Each row is a point. A path goes straight from each point to the next, and from the last back to the first. The post is the endless flat space through its rows: a point in 2 columns, a line in 3, a plane in 4, and so on, so that a path can go around it. How many times does the path go around the post? Going back the other way cancels.

Post:
[[  8.9  17.0 -22.4]
 [-14.6 -22.9  29.6]]
Path, 14 rows:
[[-20.2  -6.6  39.9]
 [ 10.6   3.6  52.4]
 [-29.0  25.4   7.7]
 [-16.0   1.4 -12.2]
 [-12.5 -25.0 -10.9]
 [  7.9 -13.6   8.8]
 [ 11.6   1.4  16.0]
 [  4.8  17.9  47.9]
 [-21.0   4.4  23.5]
 [ 13.9   5.1  30.4]
 [ 29.7  -6.0  -0.3]
 [ -5.0 -26.3  10.6]
 [-36.4  -3.8 -45.7]
 [-13.5  17.8 -12.0]]
Times around: 0

Post (10 x 11):
[[  4.2 -41.5   7.1 -34.8  14.6   2.5  13.1  -2.7 -49.5  35.8 -10.1]
 [ -9.5  10.4 -30.3  22.2   0.7  -5.8  15.4   8.7  -5.1 -17.3   4.2]
 [ 10.5 -59.2  -5.6 -45.4  31.6   8.0   0.8 -20.6 -29.6  -6.4 -13.1]
 [-31.0   3.4 -22.7  11.2 -16.0 -28.8 -19.5  -3.0  37.2   1.6 -16.4]
 [-21.4   6.4  24.0  16.7 -18.5   5.6 -37.9  -2.6 -24.5  -0.3  19.1]
 [-33.5   4.5  38.8  11.8 -20.8 -14.2  44.1 -37.4  55.7  -2.6  -4.6]
 [  8.7   5.3   4.3 -16.7  43.5   7.2  14.2  47.1  17.3  15.6  30.9]
 [  7.2  12.4   1.0  15.4 -21.2  34.0 -19.5  23.5  -9.4  -0.5   0.6]
 [ -0.2  -3.1 -16.4  -8.4 -29.9  24.1 -47.3 -28.9 -30.2  45.5  41.5]
 [ 12.0 -36.4  -4.9   9.1  59.1  16.6   7.0  17.6  -9.3   9.0  -8.3]]
Path:
[[-19.9  13.1  19.9  13.1  -6.9  34.9  14.7 -17.7 -33.3   3.6  -6.8]
 [  7.4  35.1  -8.1  -0.9 -12.1  -1.2 -12.5  -9.9  28.3  49.7  -7.2]
 [ 14.8 -18.2  23.7 -13.3  -8.1  -8.1  -2.6 -10.2  -0.4  23.8   7.1]
 [  5.2 -21.2  13.4   1.8  14.4 -43.7 -14.7   0.1  -7.6  12.1 -12.3]
 [ 22.2 -21.7 -41.0   9.3  -9.7   7.8   0.7  29.0 -12.5  14.7  28.8]
 [ -7.1 -40.4  -8.0 -20.1  -1.5  24.9  -7.0  -7.5  33.0 -15.1  29.0]
 [-40.7 -29.4  17.6  18.9  33.8  13.5 -22.5  -1.5   2.3  -5.3   7.8]
 [  0.1  -0.8 -33.6  21.7  34.0  16.2  11.2  12.3 -17.9  11.6  -1.4]
 [  8.4   9.6 -21.6  11.6  12.2   7.2  22.2  10.6 -14.9  -9.4 -43.8]
 [ 12.1   8.1  -1.0  12.0 -24.8 -30.7  -1.0  17.9  -7.8 -14.7 -23.6]
 [ 15.7 -32.9 -18.8 -11.5 -33.2  -0.2 -28.1 -10.6   5.2   0.4  14.3]
 [-17.1 -38.0   4.6 -20.6 -13.1  -1.4 -10.2   0.4  11.6   2.3  17.9]
 [-33.8 -19.1  23.8 -10.6  -1.8 -14.9  10.7 -31.4  28.2  11.3  19.5]
 [-34.0   2.2 -11.5 -13.1 -12.9  10.1 -35.8  17.6  17.4  37.3   4.5]]
Times around: 2
